Rows are points. Each copy is the shape, with its points in the same order, turned, moved and blurred by noise. Is it also mirrored, or only turned?

Shape (8 x 2)
[[ 11   3]
 [-38  22]
 [  2 -17]
 [ -3   4]
 [ -6   7]
 [-52  22]
 [ 25  -8]
 [-20  18]]
Copy 1 (8 x 2)
[[ 14  -3]
 [-35  20]
 [ 23  17]
 [  3   6]
 [ -2   6]
 [-43  30]
 [ 32  -6]
 [-18   9]]
Copy 1 is: mirrored
Copy 2 (8 x 2)
[[-21  -5]
 [ 23  25]
 [ -8 -23]
 [-11  -2]
 [ -3   2]
 [ 40  24]
 [-34 -20]
 [  5  18]]
Copy 2 is: mirrored
Copy 3 (8 x 2)
[[ 10  -6]
 [-35  24]
 [  2 -24]
 [ -4   1]
 [ -6   1]
 [-44  24]
 [ 23 -11]
 [-18  20]]
Copy 3 is: only turned
Copy 4 (8 x 2)
[[ -2   0]
 [-23 -50]
 [ 18  -6]
 [ -3 -12]
 [ -7 -16]
 [-21 -60]
 [ 11  19]
 [-18 -30]]
Copy 4 is: only turned

Shape (9 x 3)
[[  1   3  41]
 [ 13  10 -58]
 [  7   9  29]
 [-60 -21   1]
 [ 51 -21   9]
 [ 23  -2  31]
 [-21 -14 -36]
 [-10  20  27]
 [ -7 -11 -38]]
Copy 1 (9 x 3)
[[ 13 -22 -18]
 [-40  58  24]
 [ 10 -10 -18]
 [-37 -43  44]
 [-12  22 -47]
 [  8  -9 -31]
 [-51   8  23]
 [ 13 -16   8]
 [-53  18  10]]
Copy 1 is: only turned
Copy 2 (9 x 3)
[[ 33 -13  32]
 [-42 -31 -23]
 [ 29 -16  25]
 [ -8  54  10]
 [ 35 -39 -17]
 [ 31 -31  15]
 [-26  10 -18]
 [ 15 -11  41]
 [-25  -5 -19]]
Copy 2 is: mirrored

Shape (9 x 6)
[[-26 -19 -15  29 -24  13]
 [ 11 -27 -11   5  -5   7]
 [ 13   0 -23  -9  16 -22]
 [ 42   9  -6  20 -12  14]
 [ 21   7  40  27  29 -31]
 [ 19  14   8 -37   7  -7]
 [-21  -7  -9 -18   9  26]
 [ -5 -32 -12   4  -8   1]
 [  9 -14  -7 -20  14  11]]
Copy 1 (9 x 6)
[[ 38 -28  11  29   6   2]
 [ 24  -8  -9  -2 -16 -11]
 [  6  28 -33  15 -13 -13]
 [ 48  23  -8 -18 -24  18]
 [  6  44  20  18 -60   1]
 [-16  37 -10 -19  -2  -3]
 [-13 -17 -13   4   8  15]
 [ 21 -18  -2  10  -9 -18]
 [ -6  -1 -19 -11 -14  -2]]
Copy 1 is: mirrored
Copy 2 (9 x 6)
[[ -7  -6 -41 -17 -21  -3]
 [  1 -17 -15   4   5  25]
 [ 21 -23  15 -17  26   9]
 [ 20 -43  -6  29   0   1]
 [-28 -14  27  24  34 -33]
 [ 22   0  43   6   5  16]
 [ 25  26 -11  -8  -4  14]
 [ -6 -12 -21 -13   2  21]
 [ 21   4   7   1  14  25]]
Copy 2 is: only turned
Copy 3 (9 x 6)
[[  7  23   3  38   9   4]
 [ 28   6  -6   5 -15  -7]
 [-10   7 -23 -20 -21 -22]
 [ 39  21 -22 -15  21 -16]
 [  2 -41 -45 -11  28 -25]
 [ -1 -14  -4 -49 -10   1]
 [  5   8  -1  -2 -14  33]
 [ 17   5   0  19 -16 -10]
 [ 12  -2 -14 -15 -27   9]]
Copy 3 is: only turned
Copy 4 (9 x 6)
[[-35   1 -23 -14   6  23]
 [-19  13  -1  -1  16 -11]
 [ 17  24   2  11  -9 -16]
 [ -1  24  23 -45   7  -8]
 [ 28  12  49   8  11  33]
 [ 29 -15  16  -6   0 -28]
 [  7 -16 -30  -6  25 -10]
 [-21   7 -12   4  11  -4]
 [  9   2  -4   0  17 -23]]
Copy 4 is: mirrored

Shape (14 x 8)
[[ -8  -4   0   9 -19  13   0  -6]
 [ 25  13 -50 -12 -11 -32 -13  43]
 [-24  52  20  -5 -22  21 -14 -26]
 [-10   6   2  24   2  19  28 -28]
 [ -5  -3  25 -10 -19  26  33   4]
 [-32  16  34 -24   2  31  12 -23]
 [  6  13   2 -11  -4  60 -12  -6]
 [-15 -41   3  15 -10   5  15 -20]
 [ 24 -16  -9   6   6  -7  -6  37]
 [-37  29   3  14  15  25   5  -8]
 [ 23  -4 -26  21  27 -25 -38  10]
 [ -3  -8 -42  24   5   6 -19  45]
 [ -7   9  -1  -8  -7   8 -32  12]
 [-20  -4 -21  -8   6   9  13 -17]]
Copy 1 (14 x 8)
[[-13  14 -10 -10  -6 -18   8 -11]
 [ 36  29 -23 -37   2  40  12  32]
 [-46  26  46   2   0  -9  -9  -8]
 [-27 -12   0 -19  23 -36   6  -9]
 [-26   2  -8  10 -17 -37  10  19]
 [-40  21  13  32  10 -39  -9   6]
 [-44  -1  -6  26   3  12  10 -13]
 [  2   8 -26  -8   4 -53  12 -22]
 [ 27  -3 -35 -11 -13  10  -4  13]
 [-42  15   4 -10  26 -20 -30  -6]
 [ 44  -3 -15 -22  20  27 -21 -18]
 [  6  19 -53 -36   4  27 -14  -7]
 [ -4  30  -4   4  -9  12 -11  -7]
 [-12  23 -15  -5  30 -25  11  -1]]
Copy 1 is: mirrored
Copy 2 (14 x 8)
[[ -4   4  -6  11   7  -7  -3 -20]
 [-21  -3 -18 -53 -58  22  -5   1]
 [ 18  48   2  10  14   5 -21 -52]
 [  5 -11  17  12  15 -38  -5 -18]
 [  7   5   2  12  18   0  34  -9]
 [ 19  40  14  12  48 -12   9  -9]
 [ -1  -6  -5  -6  49  16 -13 -36]
 [-24 -10  -8  32  11 -20  -1  15]
 [  3 -21 -19 -16 -24  30   0  21]
 [ 23  21  -9 -11  33 -38 -17 -21]
 [ -4 -20 -14 -25 -29  11 -57  10]
 [-13 -21 -52 -30 -19   1 -18   2]
 [  4  21 -23 -13   4  24 -19 -10]
 [-23   3  11 -13  14 -22  -6  -6]]
Copy 2 is: only turned
Copy 3 (14 x 8)
[[-30  -8   0  -5  -8 -10   1 -10]
 [ 15  42  15  18  38 -10 -40   1]
 [-43 -34  35  25   7  32  16 -16]
 [-42  16   4 -10 -25   7  29  -4]
 [ -4 -13  -6 -30  -2  12  26 -21]
 [-31 -36  11 -22 -14  39  20   2]
 [-21 -14   1   8 -22  36 -12 -44]
 [-33   4 -13 -31 -28 -17   7   7]
 [ 20  19 -16  10  -4 -13 -22   3]
 [-45  -7  -4  19   0  36  17  11]
 [ -2  30   8  38 -19 -17 -40  30]
 [-14  29 -32  28  14  -6 -36   3]
 [ -8 -18  11  19   2   4 -27  -3]
 [-38  15   2 -23  -4  19  -6   7]]
Copy 3 is: mirrored
